Each point is reached from the start by the listed moves, each made once or not at all, plus a little noise. Is the number of moves made odd or even? Then give how often each move was made.
In the rows, zero is written as 128.

Moves:
(1): [146 121 140 144 176]
(2): [155 171 163 134 170]
Start: [136 146 124 163 154]
Points:
[138 140 127 160 151] => even (0, 0)
[186 184 167 181 249] => even (1, 1)

Moves:
(1): [160 148 117 146 146 116 134 115 123 129 145]
(2): [117 209 140 105 145 150 140 153 129 121  93]
(3): [130 141 170 135 121 141 107 121 101 152 149]
(4): [112 132 119 186 158 150  91 102 118 136 113]
(5): [120 120 125 115 186 113 101 123 123 120 110]
(6): [125 136 111 132 145 162 141 115 103 107 104]
(7): [111 115 125 167 134 125 172 144 108 128 147]
(8): [137 127 139 129 144 136 125 196 117 115 110]
Start: [101 135 125  98 101 137 133 145 152 156 153]
Points:
[ 92 221 188  69 183 165  95 224 109 150 104] => even (0, 1, 1, 0, 1, 0, 0, 1)
[144 170 168 123 128 147 115 194 109 168 176] => odd (1, 0, 1, 0, 0, 0, 0, 1)
[ 99 132 112  90 193 165 118 194 112 113  93] => odd (0, 0, 0, 0, 1, 1, 0, 1)
[ 99 249 148 201 197 221 148 196  55 147 119] => odd (1, 1, 1, 1, 0, 1, 1, 1)
[ 47 220 147 172 221 211 118 134  64 152 101] => even (0, 1, 1, 1, 1, 1, 1, 0)

Moves:
(1): [141 140 118 106 105 133 156 132 139 133 134 166 109 128]
(2): [140 161 149 113 132 138 143 148 122 143 139 122 122 130]
(3): [142 118 157 154 116 190 109 104 151 154 155 127 136 130]
(4): [132 129 151 135 104 125 117 111 150 122 132 123 135 136]
(5): [136 130 150 136 133 139 146 116 148 134  97  99 152 136]
(6): [121 139 125 141 132 148 123 131 160  91 105 140 137 145]
(7): [109  82 130 118 149 133 133 140 115 147 124 141 123 167]
(8): [135 133 138 105 146 137 106 123 139 150 100 149 132  96]
(9): [113 142 127 113 156 124 148 115 150 130 132 137 121 128]
(10): [108 145  95 122 111 157 139 166 143 165 129 129 144 148]
(11): [147  91  96 105 121 124  92 131 122 134  92  75 133 108]
(12): [177 138 118 135 169  92 149 108 175 144 154 127 116 119]
(13): [160 141 108 119 117  94 151 120 116 124 163 107 158 147]
(14): [133 151 133 140 143 128 119 117 125 139 117 101 113 172]
Start: [113 144 131 132 126 127 135  93 126 100 114 121 141 135]
Points:
[167 146 145 144 110 218 109  57 202 119  46  65 150 184] => even (1, 0, 1, 0, 1, 1, 0, 0, 0, 0, 1, 0, 0, 1)
[166 144 114  92 132 162 181 120 249 161  68  85 167 199] => odd (1, 1, 0, 1, 1, 1, 1, 0, 0, 1, 1, 1, 0, 0)
[102  84  96 133 115 241  90 120 177 148  77  95 180 191] => odd (0, 0, 1, 0, 0, 1, 1, 0, 0, 1, 1, 0, 0, 0)
[128 188 148 142  98 148 142  77 182  66  91 139 120 198] => even (1, 0, 0, 1, 0, 1, 0, 0, 0, 0, 0, 0, 0, 1)
[153 142 180  67 147 205 106  58 188 202  91 111 111 178] => odd (1, 1, 1, 1, 0, 0, 1, 1, 1, 0, 1, 0, 0, 1)
